Every row gives one point. A path goes straight from each point to the next, and from the last back to the first. The post is the endless flat space through its rows: a point in 2 columns, a line in 3, a plane in 4, and so on, so that a path can go around it. Count how often the path circles the post. Going back the other way cancels.

Post, one row:
0.015,0.010
Path:
-0.016,0.013
0.011,0.042
0.051,0.067
0.083,-0.003
0.045,-0.048
-0.001,-0.010
-0.042,0.014
0.003,0.039
-0.015,0.046
Times around: 1

Post (7 x 8):
0.007,0.011,-0.049,-0.036,-0.017,-0.022,0.039,-0.012
0.008,-0.022,0.092,0.074,-0.019,0.014,-0.021,0.038
-0.004,0.040,-0.035,-0.032,0.015,-0.028,-0.026,-0.016
-0.034,-0.014,0.053,0.068,0.014,0.050,-0.009,0.062
0.024,-0.018,0.022,-0.029,0.002,0.020,-0.029,0.037
0.031,0.058,0.025,0.000,-0.028,0.041,0.016,-0.034
-0.013,0.046,0.023,-0.057,-0.010,0.006,0.025,-0.054
Path:
-0.001,0.058,-0.016,0.038,0.013,0.032,0.052,-0.001
0.078,-0.034,0.010,-0.065,0.003,-0.040,-0.011,0.070
-0.046,0.033,0.006,0.050,0.019,0.005,0.085,-0.015
-0.040,0.035,0.085,0.053,0.006,0.039,-0.016,-0.036
-0.040,-0.028,-0.034,-0.047,0.001,-0.022,-0.024,0.011
-0.084,0.054,-0.008,0.028,-0.034,-0.009,0.006,-0.039
-0.052,-0.008,0.003,-0.027,-0.017,0.006,0.029,0.060
0.016,0.068,0.037,0.033,-0.014,0.036,0.011,-0.013
0.023,0.053,-0.008,-0.018,0.044,0.007,0.005,-0.027
0.003,-0.021,0.101,0.014,-0.001,0.025,-0.031,0.000
-0.035,-0.026,-0.004,0.053,-0.028,-0.047,0.008,-0.011
-0.024,-0.021,-0.019,0.016,-0.034,-0.026,0.026,0.048
0.082,0.042,-0.036,-0.012,-0.012,0.060,0.006,0.069
Times around: 2

Post (11 x 12):
-0.004,0.011,0.030,-0.022,0.046,0.021,0.028,-0.075,0.028,0.016,-0.005,0.007
-0.036,0.005,-0.007,-0.040,-0.062,0.048,0.014,0.026,-0.018,-0.013,-0.011,-0.041
-0.026,0.000,0.053,0.009,0.044,-0.095,-0.006,-0.043,-0.044,0.017,0.083,0.021
-0.018,0.005,-0.021,0.000,0.032,-0.018,0.037,-0.017,0.030,0.009,-0.005,0.021
0.034,0.047,-0.014,0.019,-0.024,0.087,0.046,0.010,-0.007,-0.014,-0.010,-0.002
-0.008,-0.031,0.022,-0.004,0.059,-0.034,0.004,-0.042,0.007,-0.033,0.067,0.001
-0.035,-0.038,0.023,-0.028,0.079,-0.041,-0.002,-0.006,-0.056,0.015,0.098,-0.010
0.003,0.023,-0.009,0.016,-0.035,0.090,0.042,0.004,0.073,0.031,0.011,-0.032
0.011,0.062,0.050,0.009,0.021,0.042,0.038,0.068,0.013,-0.016,0.025,0.001
0.000,-0.020,0.000,-0.007,-0.019,0.025,-0.024,0.044,-0.028,0.005,-0.008,-0.076
-0.034,-0.010,-0.008,0.009,0.034,0.003,-0.035,-0.054,0.006,0.014,0.027,0.034
Path:
0.007,0.040,0.009,0.034,0.056,0.019,-0.046,-0.026,0.012,0.025,-0.003,-0.009
0.013,0.014,0.043,-0.029,0.026,0.002,-0.004,-0.010,-0.013,-0.011,0.080,-0.047
-0.074,-0.035,0.015,-0.039,-0.018,-0.003,-0.030,0.036,-0.061,0.075,0.061,-0.098
-0.044,0.051,-0.001,0.025,-0.006,0.010,-0.006,-0.010,-0.015,0.020,-0.065,0.049
-0.033,-0.015,0.019,0.001,-0.052,0.043,-0.036,-0.032,-0.023,0.025,0.029,-0.031
-0.065,0.034,0.034,-0.022,0.040,-0.003,0.043,-0.017,-0.041,-0.025,0.031,0.031
-0.017,0.035,0.013,-0.032,0.053,0.001,0.005,-0.018,-0.067,-0.002,-0.021,0.012
0.006,-0.032,-0.018,-0.040,0.022,0.007,0.038,0.000,-0.027,0.033,0.055,-0.065
0.037,0.014,0.006,-0.026,-0.012,0.058,0.024,-0.002,0.004,-0.002,-0.018,0.027
0.000,-0.013,0.040,0.029,0.035,-0.032,0.002,0.030,-0.006,0.033,-0.015,0.009
0.023,-0.003,-0.022,0.065,0.095,0.044,-0.001,-0.022,-0.062,-0.043,0.033,0.038
0.019,0.061,0.052,0.021,-0.006,0.017,-0.038,-0.004,0.011,-0.034,-0.047,-0.015
-0.009,0.019,0.020,-0.030,0.005,-0.032,-0.019,0.017,-0.015,0.026,-0.054,-0.037
0.012,0.006,0.058,0.008,0.022,-0.001,-0.037,-0.017,-0.018,0.073,0.036,0.028
-0.004,0.002,0.010,-0.013,-0.019,0.091,0.055,0.050,-0.022,-0.045,0.035,-0.022
-0.044,0.008,0.047,-0.022,0.115,0.035,-0.014,-0.024,-0.019,0.013,0.012,0.000
-0.019,-0.031,-0.070,0.072,0.087,-0.043,-0.055,-0.041,0.027,0.036,0.046,-0.016
-0.015,-0.004,-0.011,0.002,0.051,-0.031,-0.020,-0.039,-0.086,0.040,0.085,0.020
-0.037,-0.076,-0.074,-0.075,0.046,0.077,0.038,-0.019,0.027,0.035,0.009,0.032
-0.059,-0.020,0.074,-0.058,0.010,-0.044,-0.004,-0.015,-0.010,-0.014,0.008,0.034
0.003,0.079,0.034,-0.030,-0.007,0.041,0.031,0.016,0.050,0.035,0.003,0.050
0.029,0.004,-0.065,0.025,0.002,0.044,-0.015,-0.013,0.005,-0.018,0.059,-0.046
-0.072,0.005,-0.025,0.001,0.039,0.004,-0.031,-0.008,-0.045,0.062,0.044,0.028
Times around: 2
